Each row is a point. A path goes straight from each point to the next, and from the last back to the first. The post is the endless flat space through its rows: a point in 2 columns, a line in 3, a plane in 4, and so on, so that a path can go around it. How many times does the path go around the post? Going back the other way cancels.
In the rows, 128 means zero.

Post (2 x 3):
[[121 130  92]
 [129 149 185]]
Path (13 x 3):
[[ 85 192  98]
 [ 83 141 141]
 [107 132 193]
 [134 118 135]
 [ 97 109 170]
 [ 52 133 100]
 [105 164  88]
 [136 179 156]
 [ 59 170  84]
 [102 123 179]
 [153  80 153]
 [182 128 136]
 [184 174 147]]
Times around: 1

Post (7 x 8):
[[165 157 155  84  87 163 120 134]
 [151 148 160 111 103 122 181 120]
 [138 171 187 122 153 167 112 173]
 [164 112 114 130 129 155 151  92]
 [126 121 120 103 174 113 124 144]
 [140  95 100 159 137  65 116   7]
 [173 135 136 167  69 140  86 153]]
Path (18 x 8):
[[160 183 135 159  85 122 164  92]
 [138 119 107 131 100 110 143 130]
 [128 103 147 115 144 178  93 133]
 [163 113 138 110 150 161 127  87]
 [206 140 146 111 119 110  96 113]
 [190 156 104 143 111 123 143  71]
 [195 119 126 130 147  97 100 111]
 [159 162  90  83 115  89 116 105]
 [115 157 137 130 127  89 139 107]
 [108 105 131 170 108  87 111 126]
 [150 127 164 110 136 140 142 196]
 [199 137 151 108 147 141  71 104]
 [171 180 148 134 110 159 135 150]
 [129 180 130 175  69 105 126  82]
 [ 97 125 126 116  68  95 169 104]
 [146 149 193 147 135 171 141 115]
 [182  93 136 152 143 113 112 121]
 [179 142 127 145 145 160 154 124]]
Times around: 3

Post (11 x 12):
[[116 123  80 160  93 136  76 139 118  99 127 140]
 [141 138 121  73 193  82 116  81 131  56 158 191]
 [ 69  97 102  69  80 166 169 155 193 201 177 163]
 [134 110 121 198  62 189 110  56 101 145 117 134]
 [123 105 182  87  61 165 127 117  91  46 176 169]
 [135 120 149 145  90 124 120 123 155  68  95 149]
 [136 124 145  32  79  49  84 144 184  87 149 135]
 [153 151 169 161 183 185  92 103  93 117 176 164]
 [165 163 112 118 167 200 103  86 105  82 111  78]
 [ 77 106 142 117 148 138 153 139 107 198 147 153]
 [119 198 125 136 197  44 127 127 158 108 167  43]]
Path (19 x 12):
[[123 167 110 128 123  79 120 100 143  89 111 217]
 [118 159 144  88  98 160  79  70 111  40  99  87]
 [ 89 121 140 100 155 137 120  96 167  67 144 144]
 [104 121 178 108 144 132 135 114 120  82 126 150]
 [ 74 163  74  76 121 126 116 100  92 115 135 116]
 [133 180  88 112 159  80 161  57 151 174 169 153]
 [132 111 129 131  85 105 114 139 139 129 107 121]
 [125 107 123 122 131 161 144  91 139  75 198 166]
 [118 100 121 136 143  76 107  91 163  88 171 196]
 [167 104 112 124 143  97 112  91 121 107 154 132]
 [151 115 109 157 124 182 104 124 117 139 135 121]
 [128 111 140 134 229 153 141 108 131 119 156 138]
 [ 60 153 133 134 195 147 147 104 103  53 143  47]
 [ 50 162  82 100 223 154 124 107 116  98 114 151]
 [111 154 121 104 135 226 103 110 155 151 155 169]
 [ 46  82 170 108  91 142 136 121 148 130 148 182]
 [157  81 218  75  87 121  93  91 135  52 124 101]
 [168 116 131 109 180 150 136  89  98  81 153 145]
 [153 134 133 112  73  83 161 116 152 100 122 199]]
Times around: 0

Post (17 x 18):
[[113 114 124  91 100 102 125  57 102 130 197 146 108  59 130  82 103 126]
 [217 110 131 188 139 148 111 109 172 134 119 106 146 162 109 136 147 147]
 [127  97 125  75  89 110 161 138 164 108 130 149 148  85 133 114 109 105]
 [ 95  85 160  61 126 106 153 108 127 116 205  63 111  69 130  93  86 120]
 [133 121 142  81 149  98 129 126 137 168 138 136 113 107  27 162 155 135]
 [105 103 175  55  93 172 166 119 141 200 183 167 132 118  68 142  78 161]
 [ 66 132  54  79 200 113 128 146  59 112 105  84 170 123 140  62  67 141]
 [103 124 163 120 155 118 135 143 126 201 129 127 157 102 130 183 141 116]
 [ 69 144 106 110 205 187 163 127  83 111  49  61 147 181 125 135 174 123]
 [ 73  96 101 109 126 106 135 154  30 114  73  75 134 125 138  37 105 125]
 [199 130 177 131 144 115 124  83 176 154  53  97 129 172 143 152 147 175]
 [182 121 130 137 128 126 153 138 176 189 118 118 152 151 128 128 220 200]
 [140  90  98  66  74 144 123 150 102 143 147 118  88  65 152 103  71 153]
 [153 114 142 150 113 136  95 116 228 173  96 132  96 178 132 129 158 172]
 [102  82 139 113 109 116 169 111 131 143 160 142 117 125  82 199 106 183]
 [144 121 108 131 125 138  95  98 157 194  69  71 190 205 116 176 181 157]
 [127 130 171  60 106 117  87 180 108 126 188 175 154 128  84 145 141 152]]
Path (25 x 18):
[[115 107 173 136 156 174 196 109 154 146 122  92 117 135  77 186  82 166]
 [127 134 109  95 116 144 139  91 139 196 107  88 127  85 171  59 127 171]
 [111 105 131  87  80 133 198 126 106 123 119 111 121  84 169 104 102 165]
 [121 104 122 169 113 192 158 136  93 118 133 120 114 182  58 158 127 105]
 [189  80 101  84 131 149 119  49  92 104 147  69 151 186 135  86 116 134]
 [ 72  96  99  93 132 197  90  98 141 204 164 132 155 154 113 168 171 150]
 [164  98 129 156 126 179 128 110 146 230 144  83 157 136 103 136 156 189]
 [105 103 153 124  57 125 135 133 156 167 131 114 138 158  96 189 139 179]
 [141 133  97  80 140 116 127 134  56 139 117  81  90 117  95 137 143 167]
 [116  97 119 107 164 118 140  87 150 130 174  67 130 179 100 155 199 141]
 [152  92 112  92 175  49 145  72 204 143 135 125 142 112  95  99 163 127]
 [156 125 138 138 110 120 105  87  96 231 124 157 173 185 128 138 143 163]
 [103 120 138  88 101 133 108 146 149 110 111 124  99 165  97 183  78 109]
 [167 128 141  86 157 153 143 152 156 147 110  98 141 107 155 146 119  90]
 [126 102 141 123 111 114 127 144 127 169 142 155 122 119 126 133 191 144]
 [158  89 105 120 115 108 106 145 190 146 145  98 169 112 152 106 182 132]
 [146  79 135 139 173  67 144 153  88 127 156 102 126 144 122 115 121 236]
 [249 124  96 135 137 103 121 108 199 188  88 155 148  94 179 118 115 153]
 [ 90  92 124 116 180  53 145  31  91 163 147  83 146 122 103 112 125 193]
 [128  93 110  77 104 154 174 172 143  59  61 157  87  84 135 138  58 134]
 [103  87 158  73 162 182 136  94 155 124 122 106  91 135  82 152  96 195]
 [126  71 150 113 120 116  82 126 135 189 161 122  82 114 108 128 102 143]
 [ 76  87 109 116 190  82 168  93  58 174 138 112 142 138 113 131 124 146]
 [130  99 156 147 170  82 155 182 164 124 107 187 109  61 199 216 120 150]
 [116 114 130 166 143 157 114 169 112 189 103 148 137  96 107 120 105 151]]
Times around: 2

Post (17 x 18):
[[112 128 126 207 123 150 141 134 105 151 190 157  68 110 102  75 177 135]
 [134  90 183  96 179 118 171 105 185 157 112 168 210 184 112 146  92 109]
 [143 217  99 102  97 154  88 129 119 160 146 105 125  88 113  91 121 186]
 [126 154 131 137 156 168  44 151 144 131 136 119  89  93 133 163 121 161]
 [162 184 138 102  68 143  71 191  84  84 151 100  62 188 138 138 129 199]
 [ 93 145  93  66 125 156  80 188 105 125 180  96 146 117 153 145 150 128]
 [121 155 111  91  82 199  88 153  74 178 119  90  29 135 113 138 126 136]
 [120 119 113 150 162  48 176 179 207 186  97 171 155 132 154 136  66 104]
 [ 57 125 122 154 170  81 155 118 211 129 119 207 159 148  75 119  73  52]
 [ 87 112 109 190  94 182 122 125 110 105 117 137 118 108 161  53 105 122]
 [125 122 104 129 184 114 104 158 151 157  76 236 159 162 129  88 127  93]
 [119 141 114 165 105 156  55 176  78 170 153 129 147 160 121 163  90 166]
 [102 166 161  98 166 173  77 227 126 150 149  65 116 158 114  79 105 160]
 [ 65 139 120 152 212  67 142  92 148 146  93 132 176 193 137 120 114  99]
 [102 130 185 153 172  55 165 159 145 126  39 179 186 130  97 162 110  55]
 [109 136 142 168 129 133 117 115  47 138 190 184  62  91 173  84  81 131]
 [ 86 128 173 176  89 119  63  87 145 182 178 133 105 139 165  31 145  98]]
Path (13 x 18):
[[112 121 140 223 163  22  98  94 130 182 166 146 138 149 164  92  60 146]
 [154 141  90 111 115 121 105 130  88 168  95 166 114 174 158  99  82  93]
 [133 146 161 147 107 171 136 108 114 147 200 166  70 150 185  90 110 126]
 [138 177 155 116  99 130 131 138 196 123 118 132 151 145 138  98 126 162]
 [ 62 124 108  67 115 100 137  80 170 157 124 123 145 151 144 163 134 108]
 [ 94 113 125 130 117 143 138 185 107 185 129 169 188 132 201  92 140 128]
 [ 91 107 147 113 139 139 154 151 151 116 140 138 132 118 107 117  94 135]
 [118 129 137 182  84 105 138 162 112 146 135 100  37 181 107 112 143 138]
 [138 145 125 143 128 118 100 184  87 177 160 119  52 111 138 122  82  96]
 [114 158 110 146 182 128 130 149 137 172 107 127  98 110 188 166 110 100]
 [102 189  52 130 138  66 124  95 183 180  71 141 177 154 156 140 153 130]
 [ 70 105 185 129 126 178 116 102 122 195 169 119 127 129 108 109 134  98]
 [ 55 160 146 153 178  83 102 151 143 125  99 158 122 138  62  65 145 122]]
Times around: 2

Post (17 x 18):
[[142 122 121 110  88 155 145 150 116 131 127 150 113 146 142 134 118 102]
 [167  75 118 129 149 189 121 112 142 141 150 146 142 162 127 105 151 120]
 [ 80 105 117  65 107 112 152 116 138 206 105 172 206 167 117  97 119 152]
 [173 134 155  90 131 158  99 119 151 102 143  87 136 143 183 129  67 107]
 [114 109  38  69 171  79 144  71 179 168 141 215 137 189  50 138  62 210]
 [129 120 116 126 127 142 101 130 115 123 126 185 167 154 103 138  57 149]
 [114 133 165 143 115 112 111 104 106 150 228 158  92 149 212 129  79  67]
 [145 134 135 158  96 184 131 105 169  85 134 121 109 180 143 108 126  98]
 [ 93 152 157 136 141 158  99 153 140 148 149 129 110 151 120 135 106 109]
 [ 97 100 108 126 151 148 115 104  59 139 166 134 115 168 147 132  74 157]
 [156 145 104 126 104 224 104 122 125  90 147 142 126 154 155 123 152 121]
 [130 159 136 139 143 106  87 114 103 115 144 109 138 131  92 185 122  90]
 [130 122  90 113  67 175  44 155 138 185 111  40 150 108  98  94  77  63]
 [102 148 120 131 113 134 125 170 114 142 145 103 170 111 110 105  90  97]
 [167 127 172 141 106  31 122 137 103 205  85 198 124 123 165  83 161 168]
 [111 105 169 130 108 227 143  79 147  91 135 159 107  85 143  91 194  81]
 [ 87 131 134 132 145  84  93 127 150  90 158 135 137 122 167 179 114 102]]
Path (19 x 18):
[[ 96 150 134 120 103 135  86  44 107 109 129  74  97 130  85  64  95 141]
 [107  67 151 124 159 109  53 162 136 184 119 160 111 138 175 103  70 144]
 [125 150 147 103 140 178 132  98 128 100  81 138 120  73 154 146 140 105]
 [148 138 171 115  67 152 128  42 180 128 122 147 168 153  87 139  40  89]
 [132 146 123  92  45 169 105 178 125  97 113 147 180  95 132 149 123 123]
 [197  93  93 111  97 140  83 133 156 167 140 156 115 203 113 112  89 100]
 [125 165 147 176 207  85  91 121 138 151 140  98 143 176 160 108 113 113]
 [180 126 114 119 166 156 114  98 187 119 136 160 127 165 156 146  56 152]
 [ 95  48 119 138 146 184  72  63 199 123 154 152 126 216 124 151 100 135]
 [ 94  47 153  97 153 142 109 141  50  53 172 151 116  89 204 157 118 132]
 [ 79 168 146 133 145 152 150 125  93 128 174 135 108 211 114 119  39 114]
 [ 95 174 141 140 102 109 154  71 119 138 120 227  46 179 161 146 109 122]
 [189  92 180 211 115  88  68   9 225  73 150 177  88  76 148 105 100  89]
 [100 116 197 161 118 142 108 118 120 104 130 161 128 150  89 117  98 149]
 [113  97 125 125  95 187 107 162 112 119 145 128 108  95  61  85  29  96]
 [ 91  99 139 138 224 122  44 147  76  76 229 133 168  55 229 144  47 115]
 [ 91 154 122 158 127 152 143 155 147 157 142 178 121 166 138 149  87  68]
 [133 100 131 133 128 124 116  82 121 142  60 132 177 113 112 138 116 149]
 [146 125  98  40  78 140  89  87  82  59  92 124 181 108 173 222 167 172]]
Times around: 4

Post (17 x 18):
[[135 118 120 175 105 130 149 156 204 130 154 144 178 108 120  85 124  86]
 [ 84 101  85 224 150 159 140  92  96  86 129 189 169 110  72 128  64  32]
 [ 17 139 179  80 148 135  74 108  85 115  81 158 176 126  68 112 122  85]
 [130 139 100 135 111 165 165 107  77 138 104 112 169 160 108 126 132 151]
 [165 132 137 152 132 143  95 149 131 142 146 129  99 118  76 175 112 160]
 [122 132 174 105 160 119 157 141 126 115 109 159 124 106 140 103 116 130]
 [ 41 177 182 184  10 135  37 165 159  85  59 154 179 100 102 158 169  88]
 [128 144 120 145 141 115  87 107  89 130 151 114 125 121 114 119 109 170]
 [ 90 179 125 157 249 141 136 155 132 189 139  86 145 179 152 141 107 129]
 [127 131 124 138 118 150 118 120 110 148 154 122  96 156 133 117 102 105]
 [ 59 144 120 138 158  96 152 183 113 171 145 118 144 162 128 138 171 150]
 [163 120 165 142 157 129  53 130  77 152 114 153 105 130 127 164 146 149]
 [125 116 177 146 118 133  94 119  78  87 100 108 125 170  93 114 141 168]
 [178 117 106 132 163 101 118 149 132 131 121 118 130 155 124 145  82 141]
 [ 80 162  78  80 184 172  95  73 162 136 119 124 115 156 135 109 145 106]
 [151 167 134 136 160 103 145 111 108 116 185  76 136 144  88 132 146  97]
 [134  93 154  91 144 168 138 123 103  75 132 107 146 124 129 158 120 127]]
Path (34 x 18):
[[130 163 161 170 132 133 118 131 127 127 126 111 177 150 130 164 202 133]
 [ 88 125 137 153 163 177 127  57  69 133 151  92 138 155 110 147 155  74]
 [ 90 100 108 111 158 143 147 109 109  91  79 149 127 122 132 105  74 148]
 [ 91  83 129 126 138  88 117 140 122 142 148 117 140 127  32 165 127 104]
 [114 123 118 102 109 161  91 116 174  99 170  91 127 151 152 172 195 128]
 [110 126 155 170 121 154 106 119  87 114 161 172 137 115 157 150 150  57]
 [ 79 134  93  92  92 117 101 146 151  83 138  87 191 161 124  91 116 158]
 [157 154 136 144 176 128 144 119  20 154 101 172 125 103 112 145 142 158]
 [110 109 135 168 150  91 120 164 113 129 173 125 131  60 112 140  59 133]
 [ 95 122 110 111 140 133 119  99 102 172 132 108 114 143 107 163 148 113]
 [103 181  88 137 171 120 154 109  55 181 115 151 107 114 144 133 146 112]
 [161 125 118 186 124 216  96 106 122  79 140  98 179  96  94 162 133 112]
 [142 199 128 136 207  70 135 111 103 102 143 155  84 157 109  75 117 127]
 [125 171 148  98 136 126  91 144 140 134  98 111 160 116 118  93  77 155]
 [ 97 141 122 139 100 183 131 167  75 176  83 149 209 173  90 178 175 114]
 [124 122 174 113 143 139 104 112  55  84 175 122 144 161  38 169 123 120]
 [124 155 140 170 150 170 106 125 152 117 118 116 167 112 193 159 115 151]
 [ 82 159 144  93 157 127 148 132 102  98 153 121 180 159 125 137 173 111]
 [ 97 167 154 127 141 152 117 150  69 166  78 181 144 159  80 118 124  86]
 [174 177  84 135 128 100 144 112  95 121 130  98  96 170  74 141 114  95]
 [103 134 141 164 128 156 145 115  64 194  53 103 142 179  48  77 106 149]
 [166 151 108 127  91  82 162  89 116 139 170 122  92 122 109  95 113 121]
 [ 92 162 122 150  93 133 133  96 121 138 125 107 105 160 144 120 124 136]
 [131  94 150 186 150 158  84 113 140 113  82 130 149 139 120 112 131 123]
 [117  65 166 112 113 115 110 168  76  50  92  86 134 169 110 150 121 187]
 [ 76 107 150 132 183 159 211 182  64 144 101 160 117 182 119 115 160 116]
 [124 176  95 158 162 122 150 159 150  91 146 117 138 140 111 149  99 143]
 [138 157 109 126 161 181 102 139 183 114 159  67 140 169 139 203 131 108]
 [134 137 201 141 142 129  76 157 108  57 107 116 101 131 124 156 128 202]
 [118 184 180 123 130 106 140 157 121 158 123 141 123 147 147  61 164 108]
 [126  97 155 160 196 165 102 187 104 122 125 103 111 129 129 174 108  97]
 [120 109  86 145 135 123 150  88  54 112 177 132 113 131  88 114 181 113]
 [168 151  91 170  87 115  86 154 120  65  97 150 142 141 127 143 125 109]
 [ 86 183 141 134 125 226 100  92  87 113 108  99 166 170 104 167 111 121]]
Times around: 0
